Each row is a point. Each copy is the shape, with its points in the same order, turned, moved and blurred by noise. Some copies are also mirrored. Which?

Shape (8 x 3)
[[-41 -30   7]
 [ 12   5  10]
 [  3 -13 -15]
 [-39 -24 -16]
 [ 13 -19  13]
 [ 14 -57  55]
 [ -1  14 -12]
 [ 13  18 -10]]
Copy 1 (8 x 3)
[[-13 -43  34]
 [  9  -2 -15]
 [ 16   7  18]
 [ -7 -21  40]
 [ 27 -20  -5]
 [ 40 -71 -19]
 [ -4  19   2]
 [  8  20  -5]]
Copy 1 is: mirrored
Copy 2 (8 x 3)
[[ -8  48 -17]
 [ 12 -10   8]
 [-14   5  16]
 [-28  36 -12]
 [ 14  13  19]
 [ 51  50  34]
 [-13 -16  -3]
 [ -7 -27   3]]
Copy 2 is: only turned
Copy 3 (8 x 3)
[[-13  35 -32]
 [  3 -26 -20]
 [ 22   0 -18]
 [  0  39 -15]
 [ 10 -12 -40]
 [ -5 -10 -95]
 [  8 -13   3]
 [ 14 -23   0]]
Copy 3 is: only turned
Copy 4 (8 x 3)
[[-54 -24  27]
 [  2  -3  -2]
 [  3 -21  22]
 [-38 -21  45]
 [ -6 -21 -10]
 [-39 -46 -45]
 [  5   7  27]
 [ 14  10  17]]
Copy 4 is: mirrored

Shape (10 x 4)
[[ 39  53  43  -1]
 [-53 -23 -16  17]
 [-26   9  32 -59]
 [-36  91  -1   4]
 [ -5   9  15 -69]
 [-26 -30  33  -9]
 [  1  53  -7  41]
 [-19  -6 -60 -18]
 [ 59   1  25   8]
 [-22  46   0 -38]]
Copy 1 (10 x 4)
[[-13 -67  14   8]
 [ 30  56  10 -24]
 [ -8 -17 -29 -66]
 [ 44 -44  60 -48]
 [-33 -15 -18 -65]
 [  7  22 -37 -17]
 [ 23 -21  58   6]
 [-21  50  46 -47]
 [-41 -26   2  32]
 [  0 -24  21 -62]]
Copy 1 is: mirrored
Copy 2 (10 x 4)
[[ 40  54 -42 -24]
 [-38 -20  25  22]
 [ -7 -30 -62  -8]
 [-54  56 -33 -47]
 [ 10 -38 -55 -32]
 [  1 -22 -18  38]
 [-12  62  12 -24]
 [-23 -36  31 -40]
 [ 68  24  -2  -7]
 [-22   0 -42 -42]]
Copy 2 is: mirrored

Shape (10 x 6)
[[  5  13 -16  -9 -27 -21]
 [-10 -36 -30 -19   3  21]
 [ 18  -2 -29  10 -13 -24]
 [ 23  -4 -13  -2 -20  -9]
 [ 14  10 -25   8  24 -21]
 [ 13   3  24   9  -4  -3]
 [-53   6  18  -3  19  95]
 [ 18 -36 -19  -2 -12 -18]
 [ 28  -5 -19   4  10  47]
 [ 22   2 -14 -28   8 -11]]
Copy 1 (10 x 6)
[[ 28  -8  -5  17  -1  21]
 [-11  11  43 -13  20  16]
 [ 28   9   7  30  22  10]
 [ 33  -2   7   5  14   6]
 [ 18  34  -1  28   6  -9]
 [ 15  -5 -24  -7  11 -17]
 [-54  26 -24 -89  15  26]
 [ 16  -6  29  14  23 -10]
 [ 25  31  10 -38  30  -7]
 [ 21   9  19   2 -17 -11]]
Copy 1 is: mirrored
Copy 2 (10 x 6)
[[-16  23  11  22   9   7]
 [-29 -20 -37  15 -26   7]
 [ -5  19  -8  41  12 -14]
 [ -7  25  -9  24   0  12]
 [ 12  -7 -11  17   8 -28]
 [ 11  30 -18  -7   2  11]
 [-20 -46 -64 -67  10  64]
 [-11  20 -24  34 -20 -14]
 [ 18 -15 -48  26   8  37]
 [ 11  -3   6  21 -13   4]]
Copy 2 is: mirrored
Copy 3 (10 x 6)
[[ 15  35  -2   3  -9  11]
 [ -5 -14 -51   8 -24  11]
 [ 34  21 -14   7   0  29]
 [ 21  14  -4  13 -17  26]
 [ 44   0 -17  15  17   0]
 [ 11 -13  25   5   0  14]
 [-22 -70 -15 -53 -32 -48]
 [ 12   7 -26  23  -6  44]
 [ 37 -38 -16   2 -41   3]
 [ 19   9 -11  37 -11  -3]]
Copy 3 is: only turned

Shape (14 x 9)
[[ 34   2 -15  -8  19  -8 -12   8 -31]
 [ 10 -13  11  19 -21   7 -63  13  19]
 [ 27  20  12  -8  -8  31 -19 -26 -11]
 [ 13  -4 -12 -23 -44  42 -31  15   9]
 [  2   5 -31  27 -20   3   3 -13   2]
 [-12  23   9  -5 -51  13 -27   7 -34]
 [ 22 -13   9  -9   1   7  12  44  19]
 [ 54  -6  11  -2  -2 -13  -4 -20  -1]
 [-14  17  -9 -16  -5   3  33  15 -11]
 [-22  68  -2  -6 -38   3 -35  33  14]
 [-38  36  13 -32   1  -9 -12  10  22]
 [ 44 -39  48  13  24  46 -36  49  39]
 [ 35 -29  33   3  13 -15  17  11   2]
 [  2  63  26 -24  31 -15  -9  31   5]]
Copy 1 (14 x 9)
[[-13  -9  40 -29   0  19 -19 -18   5]
 [ 22  15 -30 -25  28  20 -36  16 -17]
 [ -5 -14   5 -42   1 -14   3  -5 -38]
 [ -1  -9 -52 -43 -12  -2 -15  -3   1]
 [ 12  23   6 -28  -2   6  28  10  11]
 [-25  -2 -37  -6  12  16  17 -21 -19]
 [ -3  -9   4  -1 -35   7 -37  28  13]
 [ 19 -29  34 -34  -7  22  -5  13 -22]
 [-19  -5  12  12 -27 -14  16  -4  19]
 [  8  37 -43  21 -19   1  -5 -41 -26]
 [ 17   0 -10  38  -2 -33 -11 -23  -7]
 [ -6   0  -9 -31  -5   0 -95  65 -23]
 [ -1 -31  36  -4  -7  18 -24  45  -5]
 [ -2   9  29  38 -26 -16 -36 -34 -33]]
Copy 1 is: mirrored
Copy 2 (14 x 9)
[[-11   1  43  20   4 -31  18   5  -2]
 [ 23 -44  -3  34 -18   3 -13  -1 -31]
 [ 14  21  39  34 -10  17 -18  -4  -6]
 [ 38 -17   8  47 -17  31  21  -1  15]
 [ 24 -11  22 -13  23   8   1 -23   3]
 [ 61   0  20  15  -8   1  -8  32   8]
 [-17   1 -17   6 -26   0  32  -4   2]
 [ -7   2  44   7 -32 -16  -4 -30 -11]
 [  4  21   3 -15   9  -3  12  11  37]
 [ 64   9 -39  35  12 -23 -19   8  18]
 [  7   6 -29  20   1 -13 -37  13  44]
 [-41 -19 -29  48 -47  27  18   6 -57]
 [-35   1  16 -15 -43 -10   7  -3 -13]
 [-11  42 -25  31   2 -49 -21  13  13]]
Copy 2 is: only turned
Copy 3 (14 x 9)
[[ 18  -8  -7 -18   9 -51  16  19  16]
 [-35   8 -59   3   4 -22  -5   4 -17]
 [ 31  -7 -28   3 -27  -8   2  26  -6]
 [ -7 -23 -38 -25  -2 -17 -20  46 -43]
 [ -6   5  10  -5 -26 -43  16  -5 -37]
 [-18   9  -3  10 -31 -23 -23  57 -13]
 [-16 -13  -2 -50  29   6   9   3   5]
 [  8 -28 -26 -13 -22 -25  38   5  24]
 [  9  -8  37 -25  -7 -11  -3  15  -3]
 [-38  24   2  23  26   1   5  53 -38]
 [-12   3  24  31  27  18 -13  16 -11]
 [ -7   8 -79 -63  28  26  -9 -13  13]
 [ -3 -22  -9 -35 -12  -1   9 -20  46]
 [  5  26  11  20  39  16  26  35  22]]
Copy 3 is: mirrored

Shape (15 x 11)
[[ -4 -51  14 -13  11 -28  19 -42 -64  18  -3]
 [ 15  14 -35   0  17 -22  57  25  18 -19  16]
 [  9 -51  30 -17  -5   2 -16 -42 -15  23  11]
 [  8  10 -17   8  11  11  71  28 -18 -23   8]
 [  6  21 -49  34  39  13  78  21  25  18 -19]
 [ -2  37 -44  47  49  21  33  27 -13 -20   7]
 [-25  -4 -43  33  15  13  53  15  19 -12  36]
 [ 10 -10  45   5 -29 -49  -9 -55 -30  11   4]
 [-22  24 -37  39   8  11  69  22 -28  23  22]
 [ -5   8 -26 -31  -6 -10 -33  39   3  16   5]
 [ 10 -40  23  12 -38  -9   6  -1 -22   4 -21]
 [-25   7 -67 -25 -21 -11 -43  27  27 -40 -30]
 [  6  26 -32  14  23  34  39  33   9 -20  10]
 [-45  -7  -6 -22  10 -27 -38  59  44 -29 -26]
 [-52  23 -13 -53 -13   7 -28  18  31 -24 -30]]
Copy 1 (15 x 11)
[[ 23   3 -15  49   5  43  20 -39  53   6  23]
 [  0  12   0 -61 -50 -13  32 -13  10   5  -2]
 [ 19 -11   8  43  33  12 -12 -40  20  12  10]
 [ 25   9 -22 -54 -34   9  27  13  35  13   2]
 [-24  36   4 -82 -30  11   9  30  49  17  -9]
 [  2  37  -2 -60 -65   1  -1  24  51 -26 -15]
 [-15 -17  -7 -68 -50   0  13 -21  54   0 -26]
 [ 14  20 -26  56  47   1  22 -39   5 -21  -2]
 [  1  17 -42 -47 -38   3  14   9  75  13  -6]
 [-18 -10  -9  26 -49 -31  -8   9  -6   7  15]
 [ 11  -3 -23  44   9   9  29  -9  25  32 -32]
 [-51 -35  -6  24 -70  15   0  12 -30 -26 -32]
 [ 11  12 -12 -63 -49  -6 -11  22  14   7 -18]
 [-35 -52  39  19 -51 -24  31  33 -12 -19   5]
 [-42 -59 -14   8 -33  -6   6  33 -31 -30  18]]
Copy 1 is: mirrored
Copy 2 (15 x 11)
[[ -7 -50 -12  41 -24   9 -53   8  30  21 -36]
 [ 40 -23   6  -7  45   5  22  24  18 -31  22]
 [-26 -18 -30   7 -23  23 -33 -29   9  35 -17]
 [ 13 -36  30  10  15  -9  42  22  33 -37   7]
 [ 54   6  49  21  -4   5  31  29   8 -47  51]
 [ 47 -23  49   0   6 -34  47  38 -18  -4  19]
 [ 49 -23  14 -25  -5  -1  41  31  29   0  37]
 [-20  -5 -64  48  10  -6 -27 -13  20  36 -34]
 [ 24 -14  20   6 -28 -36  31  55  30 -30  22]
 [  4   1 -28 -42   8  21   7  19 -35 -21 -29]
 [-11  15  -8  17  -3  14  -1 -15  40  11 -44]
 [ 70   0 -37 -38  14  42  51   0 -38 -14 -50]
 [ 26 -19  31 -17   8  -7  58   4  -4 -25  20]
 [ 16  14 -23 -35  31  80  53  39 -33   8 -39]
 [ 19 -18 -51 -13  -5  63  66   9 -47 -14 -25]]
Copy 2 is: mirrored
Copy 3 (15 x 11)
[[-14 -43  27   7 -22  13 -37  42  20 -43  28]
 [ 29 -31  25  34   0 -21  -3 -39  -3  46  -7]
 [-40 -16   3  -5  -8 -11   9  41  44 -30  34]
 [ 54 -25  17  28 -18  -8   9 -16 -35  26  -8]
 [ 60   4  70  -1 -31 -20   5 -56  -7  41  10]
 [ 42  13  54  14  18   4  11 -41 -43  39  27]
 [ 35 -36  30   3  -4 -20  11 -35 -22  58  38]
 [-34 -23 -19   8  -1 -14 -15  -5  20 -69  17]
 [ 72  -5  16   4 -22  14  -8 -35 -30  20  45]
 [ 25  -2  -5   5  46  22   7  -6  63  31  18]
 [ -7 -38   2  -8 -11  17  30  -1  23 -38   4]
 [ -5 -22   9 -27  71  40  10 -34  38  60 -31]
 [ 45   9  24  18  12  -5  25 -26 -22  48   6]
 [ 25 -54  31  -6  95   8  29 -18  61  28  -3]
 [ 21 -19   7 -45  84 -14  10   3  40  27 -27]]
Copy 3 is: mirrored

Shape (16 x 12)
[[-33  -4  16  38  -1  48 -20 -17   8 -25 -27 -53]
 [-35  27  -4 -22  58  18  14 -32 -28 -44  52  17]
 [ 37  27 -27   8  36  47  27  49   2  31  47 -32]
 [ 32  33 -21  15   6  28  28  27  35  44  -7 -17]
 [ 14 -50  11 -20  12   8  33   0 -40 -39 -33  19]
 [  7  29  55  -1 -30  53  34  29  45  -5  32  13]
 [ 17 -29  49   4  42  18   7 -36  26  43 -35   3]
 [ -3 -36  -5 -31  22 -26 -56 -35  18 -46   3   4]
 [  7  19   1  39   1  -6  19   4  12 -10  10 -53]
 [ 45 -19   9 -22 -16  -6 -49  11  35  35  57  14]
 [ -9 -11 -13 -23 -34 -31   5 -48 -28   1 -30   4]
 [ -9   9  43  18  16 -32   3 -15  -6  34 -31   6]
 [-45  -7 -20   7 -30 -18 -19  -4 -24   3 -32 -11]
 [-38   7 -17  57   5 -11  -4 -28  21  13  54   8]
 [ 18  17 -18  35 -16 -29 -10  15  13 -15  -3  20]
 [ 47  -3  44  44 -29  41  -7  -9 -12 -29 -29  15]]
Copy 1 (16 x 12)
[[  6  14 -28 -44  39 -32 -66   8  20  -5  -3 -43]
 [ 35  35  22 -49 -37  20  23  -2  39 -43  12   2]
 [  1  29 -53  -2 -20  23  10  50 -20 -34 -59  21]
 [-15  14 -58  10  14  27 -18  -9 -18  -2 -70  24]
 [-45  45  47 -17  -7 -24 -51  -5   3 -33  10  40]
 [-21   9 -24 -53 -33 -19   0  -4   0  64 -54  20]
 [-37  24 -15 -41  22  58 -80 -16 -14  19   5  19]
 [-32   4  17  -8  40  13 -11   4  67 -10  66  12]
 [ 31   5 -21   4  16  -5 -48  16  27   5 -36   6]
 [-38 -15 -29  16  12  34  28  35 -10  49  29  44]
 [  1  -4  10  17  21 -21 -39 -59  -6 -19  40  37]
 [ -2  21  12  15  13  41 -57 -42  -8  26   1   1]
 [ -4 -14   9  22  36 -25 -24 -37 -10 -27  19 -29]
 [ 54 -32  13 -24  37  34   1   9   0   6 -11   5]
 [  1  19  21  30  55  -7   2  -8  17  14 -25  19]
 [ -8  66  -2 -24  44 -41 -39   3 -13  51  -5  26]]
Copy 1 is: mirrored
Copy 2 (16 x 12)
[[ -6  38 -14   0  -8  55 -32   2  50  26  21 -41]
 [-13 -69  39 -60   7  29  14 -25  27   0   1 -57]
 [ 36  14  45 -95  -8  43   7  52  37 -10  41  27]
 [ 13  49 -11 -74   1   6  -4  34   4  -7  33  27]
 [-16 -49   9   9 -36  32 -42   2   9 -53  -6  10]
 [-34  37  37 -12  11   9  58   5  29 -21  49  20]
 [-21  18  11 -19 -51 -13 -51  -4 -27  -5  61 -22]
 [ 42 -40   3  31 -15   6  -4  13  -5   3 -11 -65]
 [  5  23  16 -35  24  62 -15  29   0  22   9  -9]
 [ 42 -10  28   5 -33 -33  36  73  -2  25  23  12]
 [-23 -37 -49  -1 -22  17 -22  17 -19  10 -26 -13]
 [-12   5   2 -23 -14   2 -38 -24 -41  29  10  20]
 [  8 -23 -58   8 -12  30 -25   1  23  37 -10   8]
 [ -5 -28  16 -33  48  -6 -19  23  25  64  35 -21]
 [ 16   2   3  -5  42  -3 -16  19   3   3 -19  16]
 [-48  46  26  19 -15   5 -35  23  29 -17 -14   8]]
Copy 2 is: only turned
Copy 3 (16 x 12)
[[-15  -9 -25   7 -33  19  23  -1 -29  49  12 -75]
 [-26 -33  26   9  14 -34  33  20  29 -27  44 -10]
 [-35  -2  20 -16 -53   5  41   0 -70  -7 -24  49]
 [ -3  42 -17 -26 -43  12   8  -9 -43  16 -35  25]
 [ -2  -7  11   9  29  70 -24 -14 -17 -25  37 -26]
 [  9  16   3  37 -39  -4   8 -57  -7  47  10  40]
 [-23   5 -43 -22 -33  14 -76 -11 -26   4  27 -18]
 [ 33 -28 -61  -4  31  -5   9  16 -16 -29  56 -39]
 [ 23 -13   1 -22 -41  19  15  18 -16  35 -29 -18]
 [ 39  -8 -56   8  17 -28  -9  -8 -78   9   7  56]
 [ 14  17 -35   3  55  36 -23  38  13  16   2 -20]
 [ 20  18 -16   6 -18  -4 -67  19  -7   2 -15 -29]
 [ 11  19 -34  27  31  19   1  27  -9   5 -28 -57]
 [  2 -28 -10 -16  12 -61   8  -8   0  21 -42 -20]
 [ 59  32   3 -20  17  -9   8  -3 -24   0 -25 -21]
 [ 26  25  23   0   3  29 -27 -30 -53  57  33 -36]]
Copy 3 is: mirrored
Copy 4 (16 x 12)
[[ 45  -2  -3   4 -74  25   0   6 -28   8 -29  41]
 [-16  60  29 -33 -32 -37 -29 -53 -32  14 -44 -22]
 [ -9  32  22  34  14   3 -37  52 -66  35  -5 -23]
 [ 20  25   9  35  18   2   0  59 -19  29  13   7]
 [-37  -8 -29 -21  15  25  -4 -34   6  14 -57  23]
 [  4  17  -4  56  -4 -61  38  25 -43   3 -42  24]
 [ 47 -39  17  31   7   4  21 -27  19  56 -27   3]
 [  2 -46   9 -48 -16 -20 -23 -66 -19  -5  15  22]
 [ 10  24 -12  40 -38  12 -19   4 -25  -9  15   9]
 [-13 -68  47  16  18 -37   9   5 -53  -9  20 -23]
 [-18  -5 -13 -41 -27  17  40 -24  23  -7  13  -8]
 [ 38 -12 -19  19 -16  -3   5 -16  34   4 -14 -38]
 [ 24  -3 -26 -50 -35  26  18  -1  -4 -28   0 -11]
 [ 43  28  55   9 -26   2   4 -21 -26 -49   3 -24]
 [  1  -3   1   4   0 -14 -20  16  11 -49  10   7]
 [-21 -30  10  35 -36  -3   4  22  24 -11 -56  47]]
Copy 4 is: only turned

Shape (17 x 12)
[[  8 -16 -29  -2  -7  10 -19  22 -21  41  12  32]
 [ 27  30  19 -22  37 -40 -30  32  29  42 -23  20]
 [ 11 -30  -9 -13  51  21 -11  -6 -17   3   4 -21]
 [  9 -16 -45 -26   1  19 -13 -45 -37  30 -39 -18]
 [-25   5  -3  32 -13  25  10  -6 -36  32 -38  10]
 [-38  15   4  -1  17 -23 -14   1 -29  35 -20 -25]
 [-30  17 -50 -16  11 -41  18  24  32   2 -17  11]
 [ 19 -35 -56 -28 -29 -21   0 -45 -40  21  52  36]
 [-39 -42   7 -11   2  -7  11  28  12  -1   4  39]
 [ -7   3   1  -4  -8  29  -5 -13  35  22   7  20]
 [ 12 -39  34  -5  -4  44  -3 -17  50   6  39  12]
 [  9  33 -28   5  -3  -8 -54 -52  15 -39  22  15]
 [ 25  24  27  33  -5 -40 -10 -39  10 -49 -15  45]
 [ 43 -26 -13  30 -31  21   7 -18  27 -21  30   1]
 [  9  -5   8  27   4  -7  17  11 -44 -20 -21 -34]
 [ 26 -46 -48 -37 -41 -26 -38   7  15 -46 -13 -32]
 [ 42  39   1 -44  25 -23  10  37  -6 -44  19  -9]]
Copy 1 (17 x 12)
[[ 20   1  42  18  -9  15 -26   5   9  29  -6 -39]
 [-32 -23   8 -31  29  47   9  35  -3  14 -45 -34]
 [ 14  14  -5  20 -51  11  33  32  -8  21  -1  -3]
 [ 12  59  -3 -23 -49  -7  -8  18 -22  27  30 -56]
 [ 38  34 -23 -22 -20  -4 -19 -45  10   5 -15 -32]
 [  1  17  -8 -41 -24 -14  25   2  24   1 -36 -41]
 [ 33   3  22 -56  38   4  26  26  23  25  12   4]
 [  2  11  95  10 -37 -35 -13   1 -36  29  35 -29]
 [ 24  11  39   7  15  32  35 -21  18 -14   7   1]
 [ 23  13  10  11  28  10 -19  13 -17 -27   5 -17]
 [ 15   1  17  56  -2  21  -9  13 -25 -50  27  11]
 [ -6 -25  -9  23  39 -61  16  15 -41  16  31 -32]
 [-35 -31 -15 -14  43  -7  20 -51 -52   4  16  -7]
 [ -4 -13   1  35  -2  -8 -38 -11 -17  -4  52  23]
 [-12   8 -26 -12 -37 -13   2 -38  17  22 -12  16]
 [-50  27  12   9   8 -18  17  27  35  45  79   8]
 [-30  -2   1   4  16  -8  19  38 -17  56 -24  50]]
Copy 1 is: only turned
Copy 2 (17 x 12)
[[-12   6 -37 -33   3  25  12   1  14  11   6 -39]
 [-49  22  21 -33   6  17 -60 -14  34  16  53 -21]
 [ -1   2 -50   4   8  -2   4 -17  24 -25  51  21]
 [  6  22 -58   5  26  12   9 -61  24  21  -8  18]
 [ -3 -32 -10  10   1  38  13 -13 -10  32 -15   7]
 [-18 -35 -21  29  32   1 -31 -17  19  23  14  -5]
 [-46  40 -17  42  -3 -11 -31  24  -5  35  -8 -24]
 [ 21  46 -56 -50  66 -30  27   7  19  29 -24 -26]
 [-35  19  -5  16  27  11  20  24  -6 -33   7 -31]
 [  0  30 -17 -10  21  47 -20   6 -16 -13   2   4]
 [ 21  41 -10 -33  33  40   4  31  -1 -57  19  24]
 [ 64  59  -1   2  36  -5 -20  -1 -11  47  31   3]
 [ 26  34  71  -9  21  -4  14  15  -6  42  29  28]
 [ 52  42 -11 -35 -10   9  14  36  14 -17  -7  21]
 [ 17 -35   7  18 -16 -18  11  -3  27   2   6  19]
 [ 39  80  -3  29   6 -33   4 -37  67 -21 -10 -14]
 [  6  19   8 -19 -20 -73 -36  -8 -11 -13  39  -3]]
Copy 2 is: only turned
Copy 3 (17 x 12)
[[ -2   1  31  21  17  -6  33  25 -15  35 -22 -25]
 [ 36  46 -20   7  33  -3  15  46  11  48 -27  44]
 [ 28 -18  17  36  30  28   4  10  23 -19 -29  -3]
 [-15 -37  -6  53  52  -7 -19   2 -36 -14 -21  -1]
 [-52  -3  -3 -15  10  -3  18  -7 -17 -11 -23  -5]
 [-28   1   4 -11  16   7 -29  42   7   4 -33  20]
 [ 28  10 -19   8 -41  -5  -8  54 -37   7  -2  11]
 [ 17 -47  51  32  24   5 -12   8 -43  56  36 -45]
 [ 14  25  43  11 -29 -18  23  27  10  -6  19   4]
 [ 16  21 -15   3  20 -20  18   3   8   5  11 -29]
 [ 31  24   5  29  19 -11  23 -27  58   5  33 -42]
 [ 53  34   4 -11  32  25 -51 -19 -37  14  -7 -43]
 [ 28  52   6 -23  13  37 -19 -50 -28  27  25  25]
 [ 25   6  -7  37 -10  29   7 -54   8  32  17 -52]
 [-16 -20   7   7 -16  38 -13 -29   8   2 -38  24]
 [ 42  12  23  86 -25 -11 -57 -21 -22  23 -26 -12]
 [ 88 -24   2 -10 -17   4 -12  -7   7  43 -41  34]]
Copy 3 is: mirrored
